Each wall is flat, endless, passes through zero and stands at right angles to its row. A trip goes straight from one point to another. Which walls does it cross, in order?

Walls:
(1): [-52   1 -29]
(2): [36 14 77]
(3): [-58 -95  69]
(4): [  7 -21  43]
Trips:
[ -3 -16   0] to [-10  55   1] => 4, 3, 2
[ -2 -30  14] to [-68  -9 -28] => 1, 2, 4
[ -5 -46 -10] to [ 14 -22   1] => 1, 2
[ 36 -10  45] to [  3  24 -25] => 3, 4, 2, 1
[-65 -17   0] to [ -1 -54  33] => 4, 2, 1
[  8  43 -24] to [-34 -36 -31] => 3
[-25  16  16] to [58 -6 19] => 1, 3
[-7 59  1] to [-62  12  56] => 4, 3
[ -8  13 -21] to [-33  29 -43] => none
[-53  35 -12] to [ 31 -16 -32] => 1

Walls:
(1): [-31   2   6   0  27   0  46 -13  16 -16 -54 -43 -14  16]
(2): [ 13  71 -25   3 -19 -16  -6  33   0  16   5   8  18  28]
(3): [ -1  15   9 -12 -15  87  13 -35  12 -10  22  12   5  -6]
(4): [-29   2  28  12 -19  14 -31 -18   4 -44  29 -31   5  20]
Trips:
[ 32  56   7 -37 -46  -3  59  13  11  51 -15   9  65  28] to [ 28 -19 -11   2  12  -7   1  10  10 -83  17  68  37  52] => 4
[ 14  -1  -8  14 -12 -52 -10  40 -25   4   7  39  18  -4] to [ 48   4  -5   2  25   5  31  26 -40  10  -4 -20 -39  -1] => 1
[ 20 -17 -20 -11   7 -67 -39 -29  25 -73 -16 -27 -49 -38] to [ 24  14  -5  -3  46  56 -23 -31  71 -95  17 -23  -2  69] => 3
[-12  75  28 -21 -15 -70 -14  55   4  17  -2 -30 -26   1] to [  5 -18   1 -59 -12 -17  10  44  29  -3 -27 -36 -14  28] => none
[ 47 -54   7  40   1 -13  -9 -15  60  -3 -16 -21 -60 -44] to [-34 -29 -16   5  32   2 -35  67  44 -12 -23   4  -5   8] => none
[ 59 -27  29  19  15 -24 -16  28  11 -54 -31  30  20  24] to [ 32 -14 -27   4   5  10  -9  15 -34  11 -28 -23  22   3] => 2
[-26  13 -66 -39   7  11  37  33 -16  11 -32  29 -33   0] to [ 10 -44  34 -14   0 -33 -18  61 -31 -27 -22 -10 -42  -3] => 2
[-10   7 -39   0   6   8 -29  31  17 -37  19 -24  10  14] to [ 24 -10 -26  23 -27  -7 -52 -74 -16 -10   9  -2  39  30] => 3

Walls:
(1): [-18  17  -6 -27  44  26  54   3 -42  -4 -27   0 -46 -50  46  -5  21  -5
   0  26 -12   5  -3 -36   1  10  16  -6  32  -1  17  25 -27 -20  32   3
  -2  -9  -6  -9 -13 -20  33  14  22   7 -43   3]
(2): [ 15 -10 -52 -25  -4 -24 -34 -28 -17   3 -15   3  27  19  28 -30 -35  11
 -45 -16  11 -26  -5   7  11  14 -15  -1   3  10   7  38  23   0  15  -4
 -25 -27 -53   0  18 -31 -28 -33 -42  12  23  11]
(3): [  9 -27  12 -11  48 -10 -56 -14  -9  16  48 -15  14  22   5  15  29  11
   7 -35 -35  13   8  55 -22  -1  22 -57 -30  25   9 -48 -14 -20   6 -28
  -1  14  95  -2   3 -21   3  11  -5  -1  11 -19]
(4): [-27  27   3   7  48  -3   7  27  -4 -10  31   8   2  15  11  29  37 -41
   0   4  -5 -11   2  13   5 -11  62  -1   2  17 -11  -5 -40 -35  26  15
  -3   4 -13  49  19 -19  -6 -11 -19  10  31  -3]
Trips:
[ 27  10  -8  -2 -29 -29  -8 -35 -26  16  16  20  -1  22  27  24  10  -1
   5  37  -2   3 -37  18 -10  47  22  18 -26  21   2  -9 -33 -16  12  -8
   4 -19  18  21  -8 -15 -17   5 -16  -2 -30  14] to [  6 -10   9  25   6  -4  31  23  39  22   5   4   1  -1 -11   9  32   3
 -52  32 -16   4 -55   7 -20   9  -4  -2 -26   0 -52  16  25 -18  -9 -48
 -22  27   0  -6 -11  29 -10 -12   3   6  12  23] => 1, 2, 3
[ 11  -1  13  59  19  24 -25  25  23  13 -27 -27  37 -12 -19  27  23  17
  34  27  26  24  19  31 -25  -9 -13 -16 -14 -37 -16  10   6 -43 -21  -7
  12 -25  18 -27  10  37 -21 -17 -24   1  -1 -30] to [ -1 -25 -39  29  -3  -5  37  23  -9 -34   9  10  -5  13  13 -37 -21  -1
  15 -15 -26 -15   0   4   6   4 -23  52   4 -11  -4  -8 -39  27   9  20
   1 -14  -6 -12 -10   3  16  -2 -26  48  14  73] => 3, 2, 1
[-26  52  -1 -16  44   8  41   6  13 -11 -12  23 -32 -22  22  -5  55 -15
  19  15 -34   5  -3   4  18 -15 -14  -8 -17  14 -39  45 -23  -2 -14  23
 -16  32  24 -24   8  -7 -29  74 -27 -27 -11 -34] to [-14 -45 -32  48   0 -26  18  21  37  37  19  15  -7 -43   3   8 -19 -47
   2   1 -10   0  36 -28 -22  63 -15  11 -33 -34 -30  -2 -40 -43  49 -44
 -32   3 -31  15   7  21   6   9 -13  17 -37 -46] => 3
[ 41  -1  30   3  -9  -7 -33   7 -19  15  23  -7 -18  24 -39   6  25  22
  25  -4 -63 -35 -15  16  11  26 -36 -43  -9  -5  15 -15   5   7  -9 -22
  -3 -18   1 -15 -19  55  15 -10 -10  20  -5  -8] to [ 10 -48  10  -6   7   4  -9  15  -1  12  19 -16 -26  11   8  25 -12  10
  37  20   1   4  22  32 -21 -16 -14 -33   5  24 -47  45   0 -11  -7 -26
 -26  13 -36 -13 -45  22  15 -16  19   9 -17 -14] => 1
[  7 -20  -5   9   2 -28 -53   3 -16 -22   8  19 -43 -21  29 -68 -24  18
 -14   2   6 -35  27 -14 -30 -17  29 -29  25  11  55 -15 -13  -5   0   2
  -2   4  11  24  -7   1  21 -20 -35  24 -29   1] to [  6 -28  -4 -25   8 -36 -10   6  19 -39   8 -30 -13 -13  20 -13  29 -13
 -36 -36   0 -11  49  -9 -36   1 -27  -3 -74  20  -7   9  23  -4 -11  49
  10   6 -33 -22   4  -5  41  -6   6   8   1  21] => 1
[ 18  26 -29 -31 -15  73   1 -35  -9 -25  10 -16   5  27   0 -14 -15 -21
 -16 -63  -9 -27  -5 -28 -29   7 -25 -12 -49  45   0   3  17 -19  56 -17
  -9  35 -15   1  18  34 -19   0   0  56  42  -5] to [-26  17  -8  58 -25  29   6  -6 -15  10  13  -7 -10  15  -8  13 -41  55
 -16 -36  -7  21  24   0  -3  23  11 -10 -30   7 -15 -26   5 -14   1  16
   0  15   6 -16   8  23  45  16  21  18 -28 -36] => 4, 2
[ -6   8  37  13  18  -1  11  21 -10  -3 -15 -27 -29  26 -31 -36  -8  22
 -41 -50 -19 -12  -3  32  31 -29  -8 -18 -17   1   5  -2  -1  19  -2   9
 -15   7   4 -16 -16   4  21 -16 -10   1  -1  22] to [ 22   1 -13 -48  -7  23  15  37   9   2 -14 -12   6   6   2 -24  -8 -16
  -5  13  18 -33  25  13  10  13 -17 -25 -36   4   9  -6  17  -1 -43  16
 -21  42  14  21 -29 -28  12  35 -39 -16   7  50] => none
[ 30  -7   6 -10 -15 -28  -1 -27  15  30  12   1   5   9 -37  12  44  20
  34  20 -35   5 -21   1  38 -13   7 -38  -8  12 -34 -12   0  -6  16   0
 -45  30  19 -22   8   7   7  12 -35  12  13 -18] to [-34  17 -48  -1  22  16  24 -49   0  23 -31 -26 -35 -23 -34   0  15 -12
  10  -9  13  15   9  16 -50 -17  -8  -4  -6  14 -50  -6  21  -8  -1  13
 -43 -29  24  13 -13 -28  -9  33 -21  -6 -50  27] => 4, 1
[ 50  18 -17   9   2  17 -13  21 -12  -4  31  -9  44  27 -12  17  17 -27
  -1 -21  20 -15   7  -8  -9  -6 -40  24   1 -10  -8 -20   8  35  22 -23
 -12 -18  20  29   5  -4  66  -7  16  12   5   2] to [ 17  17 -18  10 -39 -28   9 -31  21  17  11  -1   0  25 -19  19  20  10
  49  18  59   4 -17 -17  34   9 -16  15 -14  50 -16  18 -19  31  53   2
 -26 -18  13 -24  -4  16   4  -5  11 -41   2  20] => 4, 3

Walls:
(1): [-15  -7   2 -18  19  49  -2 -37  22  -3  23 -15 -37   4 -48  18  10  19
  11 -24  -2 -15  35 -32  21 -12  -2   4 -23  13  10  13 -16  -2  -8  -4
 -12 -33 -68  39 -28  -7  26  -5  -1  44  -6 -28]
(2): [-23  43  53   1 -14 -19 -18  16  34  18   2   6  -9 -30  16  13  58   2
 -20   1  34 -36   0 -28  18   8  -9  19 -12 -13  -5 -33   0 -12 -24  53
  -5 -43  34 -11   9  78  26 -10  -4   2  42   1]
(3): [ 25  -5 -18 -35  40 -19   5  28  -8  -3  24  23  16  18  11   5 -22 -30
 -41  38 -12 -21 -16  43   1 -20  30  16 -21 -22  18 -11  34   6 -21  19
 -44  -7   6  14  35 -14 -45 -46  -5 -17  39 -17]
(4): [-25  19 -36   4 -31  36  -4 -26 -17 -54 -20 -14 -16  48 -18 -28  -1  19
  -7  43  -9  -7  23 -57  47 -27  -5  12 -36  11  12 -18  74 -62 -14 -35
   5 -33  13  11 -13 -26 -10   2  11   6  13   1]
(5): [  4  -5  27  30 -20 -37 -23  -4  -6 -13  11 -12   5  18   1  -4 -26  60
  68  49 -17  -6  40  -5 -12  -1   2 -10 -10  -6  -6 -10 -15  27  27  27
  11 -40  14 -18   9  -8 -20  18  18 -15 -31   7]
(6): [  9  -4  22  17  -3  20 -35  12 -16 -40 -36  25 -17 -10  -7 -33  15  13
 -28  13  13 -40  13  24 -22  37   8  -7  -6  19   0 -20  15 -22 -64   0
  -2  49  -8 -39  10  11  -3   2 -14  37 -10 -31]
(7): [ 21  -6  20  11  -5   0   5   0  27  -1 -10  18  35  25 -34  13  -2   6
 -24  54  27   9  59  26  10  -2   9 -33  38  10 -33  25  30  -4 -43   6
 -10  31 -23  16 -14  51  45  18  19  13  44 -20]
Trips:
[ -2   2   2  42  -2  -4  28  23 -29  14  -1   3 -21 -21 -24  -3 -32 -39
   1 -70 -42 -34  23  14 -19 -19  10  21   4 -23  20  -7  13 -24  33 -41
 -17  12  18   9  12 -22   4  39  30  -1  18 -28] to [ 35  24  34  28  18 -22 -95 -18  12 -49  47  24 -53  33 -18  -4  33  38
   4 -21 -23   7 -12 -11 -12   3 -16 -17 -25 -23  45   5 -34  -6 -22  -2
  11 -38 -47  -7  62 -35  23  -8 -61  52  -8  -4] => 1, 6, 3, 4, 5, 2
[  8  51 -11  29 -27  54  -1  51  12  -9 -34   3  -3  17  -8  16  20  -4
 -55   4 -46   4 -32  14 -11  35   3 -44 -25  -4  -5 -26 -11  -9  15 -25
   7  15   0  15  47  24 -22  -3 -13  34 -21  12] to [  6  -4   7 -25 -15 -16 -51 -19  18 -28 -17 -51  -7 -35  17   3 -13 -50
 -36  13 -45 -20 -42  35 -57 -28 -31 -15  -6  -4  37 -26 -16  -4 -23  25
  24 -11 -11 -14  -2  22   6 -34 -21   1   7  -1] => 4
[  0 -14 -28  -3  -7  19 -15   0   0 -51   0 -33   4  14  42  21   4  31
   1   8 -52   3  12   0 -14  25 -38   5  12  14 -26 -20  37 -25 -24  19
 -45  14  -5  12  10 -20  35 -16  10 -15  12  -7] to [-25   3  46 -13  19   5  36  24 -24  -3 -42  32  16   3  19 -24 -12   2
 -10  25   6 -49  11 -11  28  31  11 -17 -16  11  49 -11 -11 -20 -39  -6
  -8  48  -8  35  43 -25   8   6 -19 -18 -46  29] => 1, 5, 7

Walls:
(1): [ 14 -20  -1  -3 -23 -42  15  25 -11 -44 -54 -19  -2 -41 -76   5  24  -3
 -12 -32  13  32  43  42  21 -15   9  24 -16 -27  20   1 -28 -13  -5  68
  47   8 -16  -5 -13  10  11   0  17  15   2 -13]
(2): [-11  62  -9   0 -22  -5  -2  12  44  11  38  26  14  27  -2 -55 -28   6
 -15 -14  -6  18  40  -1 -33  -7 -78 -10  28  48  -9  67 -25   7   2  -3
 -34  27  13   0 -42  27  11  29  -9  13 -11  20]
(3): [-24  31 -18  10 -18 -11 -19 -31 -39 -41 -15 -29 -11  54 -21 -28  48  -8
 -56 -14 -13 -27  28  41  43 -17 -32   1  21 -48 -13  14 -18 -13 -38 -32
  22  -8 -37  19 -21  -7  -6  19 -45  32  51  46]
(4): [ 32  -3   9  -1   8   0 -10  31 -11 -45  -3  -8  -5 -36 -11 -44 -14  -5
  29 -41 -11  13 -23 -21  38   1 -14 -31  41 -36 -11  27 -15  50  63  28
   8  -1 -35  18  56   7 -11  54   5 -32 -19 -25]
(5): [  2   3  42  17  41  48 -46  24 -20  22 -44  13   5   5 -54 -39  10  -2
   8   5  -1  -2  47  -9  -3 -15   5  38   9  12   3   7  20   6  -2 -17
  57   5  -9  -3   7 -44  15  46 -24  17  50   7]
(6): [-18  11 -13 -33  -5 -24  23  -7  34  -4  53 -27   5 -53  29   4 -45  -1
 -39 -32   2 -20  30  13  66 -24 -11 -30 -37  -2  -9 -40  50 -21 -20  34
 -10  14   5  15 -28 -26 -33  38 -25   9  23  54]
(7): [-16 -41  -8 -17  19  46  44  44 -15  -4  33  -1   7  17   0  -6  -5 -48
  45  34  -6 -11  14  13  13 -10  16  12  32   4 -33  51   4  15  46 -36
  12 -13  21   3 -24  -7 -31   6 -38  10 -17  49]
(8): [-29 -39   7  27 -24  30  11 -24   9  27  -5 -64  95 -18  -5   5  38  -4
 -17 -32  -5 -44  -5 -10  -1  40   4  35  14 -34  85 -35   4 -30  26  42
 -38  28  -3 -37  46  27  28   9 -17  -5 -26  51]
(9): [-30  44 -10   9 -22 -37  -7 -22 -31  18  12  18 -15 -33   1  -4 -20   0
 -30 -23  14 -31  -3 -33  15  -3  37 -40   4  27  14 -18   1 -23 -25  14
 -14  -7  35  15  -1  -3 -36  40  25  -2  34   4]
Trips:
[ -5  11  31   6  40 -15 -19 -26 -26  39  31  25  60  -1 -45 -31 -38   2
 -29  22  10 -12  42 -28  42  21 -74 -27  17   3  21  15   9  41 -10   0
  30 -31  13  42 -13  26 -13 -11 -21  -6 -28 -39] to [ 20 -13  13 -20  50 -52  46  39 -56 -28  -1 -16 -32 -41 -27  -3  56  19
  37 -14  31   5  16 -39 -26 -69  25  -2  27 -16  19 -30 -12 -41 -20  -1
  70  -2   5  20 -27 -20  12 -13  51  35  19  28] => 1, 7, 2, 6, 4
[ 23 -45  16 -14  67 -14   7  26   8  37 -18 -11   3  54  13   4 -12  -4
  42  -3  -6 -23  -1  43  40  43 -22 -16  39  11  22  23 -30  -7  -4 -25
 -30 -22 -33 -10  17 -12  38  10 -11  20 -28 -34] to [ 42 -14  51 -18   9  37  -8  17  14  31  20  16 -23   5  40   2 -38 -25
  -9 -10  26  30  29  26 -34 -18  72  28 -63 -33 -21  10  32  -2  25 -17
 -26 -44  46  14 -55  -3 -17  -7  35 -36 -12 -23] => 8, 4, 5, 6
[ 41   0  57  11 -25   0  26  -9  10 -53  54  21  -5  -9   1  11 -29  29
  22 -26   8 -33 -28 -17  -5 -71  14  -8   8  54   2  44  15  74 -16 -16
  -8  31  56   5  30   1 -43  -1   7 -15 -26  11] to [ 13  -4 -49  -5  10 -51  19  10 -27  52   7 -13 -14 -11  -2  -8 -48   3
 -24  39  44 -42   6 -63 -16   6 -17  22 -38  45  -9  61  14  62  -5  13
  21  45  22  41 -11 -26  -9  -7  -4 -18  21  -8] => 4, 5
[ 21 -36  32  33  27  29 -14  -8  25   2 -17  13  13  18  55 -59  12  10
 -18  47  -7  42 -15  34  13  28   1 -33  32 -44 -36 -16  27   0 -20 -25
  14   7   4  14 -13  25  -7 -21  43 -11   8  34] to [ -3 -16   4 -26 -29 -10 -20 -46  11  -8 -21 -18 -32 -12  54  -1  55  14
 -45  14  30 -31  39 -23 -51  -6  23 -23 -35  28 -12 -50  -9 -43 -27  15
 -15  21  47   8  63  39   2 -68  38 -11 -30  55] => 5, 7, 8, 3, 9, 6
[ 70 -14  -2 -14   8  11  22  31 -19 -18  24 -25 -11 -18 -13   0 -15  32
 -17   8  19  -6 -18  -8  17  -4   0  -7  11 -20  29  16  -8 -25  12 -38
  48  64  -5 -12  22 -24  15 -23  24 -44  22 -10] to [ 21 -30 -34  -3   7 -34  22  32  25 -41 -27  43 -17 -47 -27   2 -34  47
  10  12 -10  31  -2 -20  12 -17 -43  13 -48 -35  37  35  12 -39  29  39
  32 -24  22  24  24  24 -16 -30 -11 -24  35  -1] => 6, 5
